Every row gives one point. The points of each table are mixes of a few directions, plus a little noise. How many directions does each table use, and how many do they share? Where both have some left over, give the other angles between the two spaces (their principal angles), to ten degrees, smallest first.

First:
[[-.03, .11, -.03],
[.04, -.18, .02],
[.22, -.84, .11],
[-.01, .05, -.01],
[-.25, .90, -.13]]
Second:
[[-.18, .27, -.30],
[-.28, .42, -.48],
[.08, -.10, .14],
[.36, -.55, .61],
[-.26, .38, -.44],
[-.01, .02, -.01],
[.27, -.41, .47]]
Directions: first 1, second 1, shared 0; angles 40

First:
[[-.02, .00, .00, -.01, .26, .00, .07, .12],
[.07, .01, .00, -.09, .05, -.15, .03, .25],
[.11, .13, .02, .18, -.24, .11, .12, -.10],
[-.03, -.09, -.05, -.26, .14, -.21, -.14, .23],
[.06, .00, .07, .01, .07, -.10, .10, .17],
[-.03, -.12, .07, -.08, .07, -.14, -.03, .08],
[.06, .23, -.23, -.06, .08, .11, .00, .16],
[.08, .06, -.06, -.09, -.10, -.09, -.01, .16],
[.03, .11, -.10, .04, -.22, .12, -.05, -.14],
[-.33, -.33, .28, .36, -.12, .35, -.08, -.94]]
Second:
[[.13, .04, .19, .11, .09, .02, -.17, -.29],
[.03, .11, .12, .11, .05, -.08, -.10, -.17],
[.15, .04, .20, .13, .10, .03, -.20, -.33],
[-.10, -.27, -.32, -.26, -.14, .19, .31, .47],
[.04, -.21, -.12, -.12, -.04, .19, .10, .13],
[-.10, .09, -.05, .00, -.04, -.12, .06, .11],
[.01, -.28, -.21, -.20, -.08, .25, .18, .28],
[-.04, .16, .08, .09, .02, -.16, -.06, -.09],
[-.02, .38, .28, .27, .09, -.35, -.23, -.35],
[-.08, -.07, -.15, -.10, -.07, .02, .14, .22]]
Directions: first 4, second 2, shared 0; angles 50, 80

First:
[[-.53, .00, -.22, -.34, -.12, .24, -.12, .05, -.25, -.42, .30],
[-.46, .04, -.60, -.51, .15, -.27, .07, -.40, -.36, .33, .10],
[.28, -.09, .38, .25, -.15, .27, -.20, .22, .18, -.39, .01],
[.76, -.08, .07, -.51, .00, -.27, .05, -.94, .10, -.34, .14],
[-.25, .03, -.10, .33, -.05, .29, -.51, .43, -.31, .39, -.30],
[.19, .21, .17, .34, .22, -.28, .39, .13, .21, .47, -.48],
[.58, .07, .37, -.11, -.06, .09, -.12, -.35, .12, -.53, -.14],
[-.40, .08, -.27, -.03, -.07, .36, -.62, .16, -.53, .17, -.24],
[-.04, -.37, -.13, .29, -.02, -.23, .16, .23, .21, .50, .34],
[-.17, .06, .27, .28, .12, -.26, .92, .46, .60, -.18, .28]]
Second:
[[.21, -.25, -.18, .18, .30, .07, -.79, -.54, .26, -.78, -.23],
[-.02, -.34, -.18, -.24, .00, -.26, .25, -.31, .30, -.32, .65],
[.12, .36, .28, .07, -.08, .09, .20, .29, -.21, .42, -.43],
[.01, -.05, .00, -.24, .08, -.09, .19, -.31, .27, -.67, .27],
[-.23, .14, -.04, .15, -.13, .16, -.10, .43, -.38, .68, -.23],
[-.37, .35, .11, .18, -.06, .41, -.23, .55, -.37, .14, -.48],
[.22, -.23, -.29, -.51, -.01, -.54, .48, -.63, .06, .32, .56],
[.06, .01, .30, .41, -.12, .17, .02, .54, .09, .20, -.10]]
Directions: first 5, second 5, shared 4; angles 50

First:
[[-.29, .22, -.03, .31, .05, -.24, -.11, -.39, .03, -.02, .04, .21, -.14, .02, .09, .42, -.21, -.09],
[.06, -.31, .19, -.05, -.48, .88, -.01, -.18, -.11, -.54, .19, .14, .14, .06, -.94, -.32, -.01, .38],
[.17, .03, -.09, -.18, .27, -.37, .07, .38, .03, .34, -.13, -.23, .02, -.08, .47, -.12, .14, -.16],
[.02, .03, .00, .13, .17, -.21, -.12, -.02, -.06, .05, .08, .07, -.04, -.27, -.13, -.05, -.17, -.01],
[.01, .13, -.06, .15, .35, -.53, -.13, .05, -.03, .24, .03, .03, -.08, -.33, .17, .03, -.18, -.14],
[-.20, -.05, .05, -.11, -.52, .64, .21, -.26, .12, -.31, -.09, .02, .04, .65, .02, .27, .25, .11],
[-.03, -.05, .00, -.18, -.25, .32, .18, .02, .09, -.08, -.12, -.10, .05, .40, .17, .07, .24, .03],
[.01, .05, -.03, .01, .10, -.17, -.01, .05, .01, .10, -.03, -.03, -.02, -.05, .15, .03, -.01, -.07],
[.24, -.05, -.03, -.07, .31, -.32, -.07, .33, -.08, .22, .03, -.11, .03, -.40, .00, -.32, -.06, -.05]]
Second:
[[-.15, .05, -.17, .05, -.03, .23, .07, -.08, .46, .01, -.23, .11, -.03, .50, .40, .08, .00, -.05],
[.17, .00, .01, -.16, .13, -.49, .08, .27, -.25, .26, .04, -.22, .10, -.26, .27, .02, .16, -.13],
[-.27, .24, .24, .02, -.24, .44, -.05, -.33, -.26, -.27, .02, -.10, -.36, .21, -.33, .31, .07, .09],
[-.07, -.12, .11, .13, -.30, .18, -.03, -.32, -.18, -.31, .23, .21, .14, -.09, -.50, .12, -.09, .16],
[-.04, .20, .02, .20, .41, -.04, -.29, .02, .06, .08, -.04, .03, -.36, -.28, -.23, -.23, -.31, -.01],
[.11, -.22, -.09, .09, -.02, -.10, -.01, .00, .10, -.04, .11, .21, .28, -.16, -.12, -.15, -.13, .05],
[.12, -.17, -.27, -.09, .15, .45, .05, .31, .72, .08, -.33, .07, .06, .44, .30, -.53, -.03, .03],
[-.14, .22, .12, -.02, .03, .34, -.08, -.07, -.02, -.07, -.12, -.14, -.37, .17, -.11, .03, .02, .02],
[.05, .11, -.03, -.01, .25, -.29, -.05, .16, -.02, .21, -.05, -.10, -.10, -.15, .21, -.04, -.02, -.11],
[.00, .06, .33, -.10, -.28, -.22, .04, -.16, -.80, -.14, .32, -.21, .00, -.38, -.41, .37, .20, .05],
[.23, -.37, -.26, -.10, -.11, -.50, .27, .21, .18, .19, .05, .14, .65, .00, .53, .01, .14, -.10]]
Directions: first 3, second 5, shared 3

First:
[[.29, .37, -.94, .02, .32, .70, .01, -.25, .52, -.04, -.01, -.36, -.31, .46, .45, .49, .64, .22, .48, .02, .28, -.09, .37, .85],
[-.11, -.15, .37, -.01, -.12, -.28, -.01, .09, -.20, .03, .01, .15, .12, -.19, -.17, -.20, -.28, -.09, -.18, -.02, -.11, .03, -.15, -.34],
[.04, .05, -.13, .00, .04, .07, .01, -.03, .07, -.01, -.01, -.05, -.04, .06, .05, .07, .09, .02, .08, .00, .03, -.02, .07, .12],
[-.03, -.04, .11, .00, -.03, -.08, .00, .03, -.04, .01, .00, .05, .04, -.05, -.05, -.07, -.08, -.03, -.06, .01, -.03, .02, -.05, -.10],
[-.08, -.10, .25, -.01, -.09, -.19, -.02, .07, -.15, .02, .00, .10, .08, -.13, -.12, -.14, -.17, -.05, -.13, .00, -.07, .01, -.10, -.23],
[-.08, -.10, .28, -.01, -.10, -.19, .00, .06, -.16, .02, .01, .11, .08, -.11, -.13, -.14, -.19, -.07, -.14, .00, -.07, .03, -.11, -.25],
[-.04, -.06, .15, .00, -.07, -.10, .01, .04, -.09, .01, -.01, .07, .06, -.08, -.08, -.08, -.10, -.04, -.08, -.01, -.05, .01, -.05, -.15],
[-.15, -.19, .44, .00, -.14, -.33, .00, .11, -.25, .02, .01, .18, .13, -.21, -.22, -.24, -.30, -.10, -.23, -.01, -.13, .03, -.17, -.40],
[-.05, -.06, .15, -.01, -.04, -.11, .01, .04, -.08, .00, -.01, .06, .05, -.07, -.07, -.08, -.10, -.05, -.08, .00, -.02, .01, -.06, -.14],
[.03, .04, -.09, -.01, .02, .06, .00, -.02, .03, -.01, -.01, -.02, -.03, .05, .04, .03, .06, .02, .03, .02, .02, -.02, .03, .07],
[.18, .26, -.61, .01, .21, .45, .02, -.15, .33, -.03, .01, -.24, -.20, .30, .30, .31, .42, .15, .32, .02, .18, -.05, .24, .55]]
Second:
[[-.12, -.17, .40, -.01, -.13, -.30, -.01, .09, -.22, .02, .01, .17, .13, -.18, -.20, -.21, -.29, -.09, -.20, -.01, -.13, .03, -.17, -.37],
[-.10, -.14, .32, -.01, -.11, -.25, -.01, .08, -.18, .02, .01, .13, .11, -.15, -.16, -.17, -.22, -.07, -.17, -.01, -.10, .02, -.13, -.30],
[.13, .18, -.42, .01, .14, .31, .02, -.11, .23, -.02, .00, -.17, -.13, .20, .20, .21, .29, .09, .22, .01, .13, -.04, .16, .39],
[-.07, -.11, .25, .00, -.08, -.18, -.01, .06, -.14, .01, .00, .10, .08, -.12, -.13, -.12, -.17, -.06, -.13, -.01, -.08, .02, -.10, -.22],
[.12, .17, -.41, .01, .13, .30, .01, -.09, .23, -.03, -.01, -.17, -.13, .19, .19, .21, .29, .10, .21, .01, .13, -.03, .17, .37],
[-.15, -.20, .47, -.02, -.15, -.35, -.02, .11, -.27, .02, .00, .20, .16, -.23, -.23, -.25, -.33, -.11, -.24, -.01, -.14, .04, -.19, -.44],
[.14, .20, -.46, .00, .15, .34, .01, -.11, .26, -.03, -.01, -.18, -.15, .22, .22, .24, .32, .11, .25, .00, .14, -.04, .18, .43],
[.09, .12, -.30, .00, .09, .22, .01, -.08, .17, -.01, -.01, -.12, -.10, .14, .14, .15, .20, .06, .15, .00, .09, -.04, .12, .26],
[.12, .16, -.40, .01, .14, .29, .01, -.09, .22, -.02, -.01, -.16, -.13, .19, .20, .21, .28, .09, .21, .01, .12, -.03, .16, .37],
[-.16, -.22, .52, -.01, -.17, -.39, -.01, .13, -.28, .03, .00, .22, .17, -.25, -.25, -.28, -.37, -.12, -.27, -.01, -.16, .05, -.21, -.48]]
Directions: first 1, second 1, shared 1

First:
[[-.13, -.13, -.35, .28, .06, -.09, .19, -.09, .17, .33, .09, .01, .05, -.20, -.03, .09, .12, -.14, .13, -.09, .05, .13, .06, -.10, .07, .26, .10, .44, .09, -.11, .21, -.10],
[-.08, -.04, -.17, .09, .04, -.01, .15, .01, .10, .20, .01, .02, -.01, -.16, .03, .00, .13, -.08, .07, -.01, -.02, .04, .05, -.03, .09, .10, -.02, .24, .09, -.08, .14, -.02],
[.04, -.24, -.24, .59, -.03, -.37, -.45, -.59, -.12, -.17, .32, -.19, .37, .50, -.44, .43, -.63, .05, .09, -.41, .47, .21, -.20, -.21, -.58, .36, .76, .05, -.33, .30, -.19, -.36],
[-.08, -.06, -.19, .12, .04, -.03, .13, -.01, .10, .19, .02, .02, .01, -.14, .02, .03, .11, -.08, .07, -.02, -.01, .06, .05, -.05, .07, .13, .01, .24, .08, -.08, .13, -.03],
[-.08, -.01, -.13, .00, .04, .05, .21, .10, .12, .21, -.04, .05, -.06, -.23, .09, -.05, .22, -.08, .05, .06, -.09, .02, .08, -.01, .17, .05, -.14, .22, .13, -.13, .16, .04],
[.17, .23, .54, -.53, -.08, .22, -.14, .27, -.18, -.37, -.19, .04, -.16, .13, .14, -.23, .00, .17, -.21, .23, -.19, -.22, -.03, .19, .07, -.44, -.33, -.59, -.04, .06, -.23, .23],
[.10, .12, .29, -.26, -.04, .10, -.10, .12, -.11, -.23, -.09, .01, -.08, .10, .06, -.10, -.03, .09, -.11, .10, -.08, -.12, -.03, .10, .01, -.23, -.15, -.33, -.04, .05, -.15, .11],
[.14, .18, .42, -.39, -.06, .16, -.13, .19, -.16, -.31, -.14, .02, -.12, .13, .10, -.17, -.03, .13, -.16, .16, -.13, -.17, -.03, .14, .03, -.34, -.23, -.48, -.05, .06, -.20, .17],
[-.07, -.05, -.17, .10, .03, -.02, .13, .00, .09, .17, .02, .02, .00, -.13, .02, .02, .10, -.07, .06, -.01, -.01, .05, .04, -.03, .07, .10, .00, .21, .07, -.07, .12, -.02]]
Second:
[[.08, .03, .15, -.04, -.04, -.02, -.19, -.07, -.12, -.21, .02, -.04, .04, .21, -.07, .03, -.19, .08, -.06, -.03, .07, -.03, -.07, .02, -.15, -.07, .10, -.23, -.12, .11, -.16, -.02],
[-.10, -.18, -.37, .39, .05, -.18, .03, -.24, .10, .21, .15, -.04, .15, -.02, -.14, .19, -.07, -.10, .14, -.19, .17, .16, .00, -.14, -.10, .32, .29, .37, -.01, .00, .12, -.18],
[-.24, .11, -.20, -.34, .11, .33, .79, .59, .38, .65, -.27, .25, -.38, -.88, .49, -.39, .94, -.24, .08, .38, -.51, -.07, .33, .11, .79, -.09, -.79, .54, .53, -.50, .52, .30],
[.03, .04, .09, -.08, -.01, .03, -.03, .04, -.04, -.07, -.03, .00, -.02, .03, .02, -.03, -.01, .03, -.03, .03, -.02, -.04, -.01, .03, .00, -.07, -.04, -.10, -.01, .02, -.04, .03],
[-.05, .01, -.06, -.04, .02, .05, .15, .10, .08, .14, -.04, .04, -.06, -.17, .08, -.06, .18, -.05, .02, .06, -.09, .00, .06, .01, .14, .01, -.13, .13, .10, -.10, .11, .04],
[.06, .01, .10, .00, -.03, -.03, -.16, -.08, -.09, -.16, .03, -.04, .05, .17, -.07, .04, -.17, .06, -.04, -.04, .07, -.01, -.06, .00, -.13, -.04, .10, -.17, -.10, .10, -.12, -.03],
[.05, .01, .08, .00, -.02, -.03, -.14, -.07, -.08, -.14, .02, -.03, .04, .15, -.06, .04, -.15, .05, -.03, -.04, .06, -.01, -.05, .00, -.12, -.03, .09, -.14, -.09, .08, -.10, -.02],
[.07, -.01, .08, .05, -.03, -.07, -.21, -.13, -.11, -.19, .06, -.06, .08, .23, -.11, .08, -.23, .07, -.03, -.08, .12, .01, -.08, -.02, -.19, .00, .18, -.17, -.13, .13, -.14, -.06],
[.09, -.01, .12, .05, -.04, -.08, -.26, -.15, -.14, -.24, .06, -.07, .10, .28, -.13, .09, -.29, .09, -.05, -.09, .14, .00, -.10, -.01, -.23, -.02, .21, -.23, -.17, .16, -.19, -.07]]
Directions: first 2, second 2, shared 2
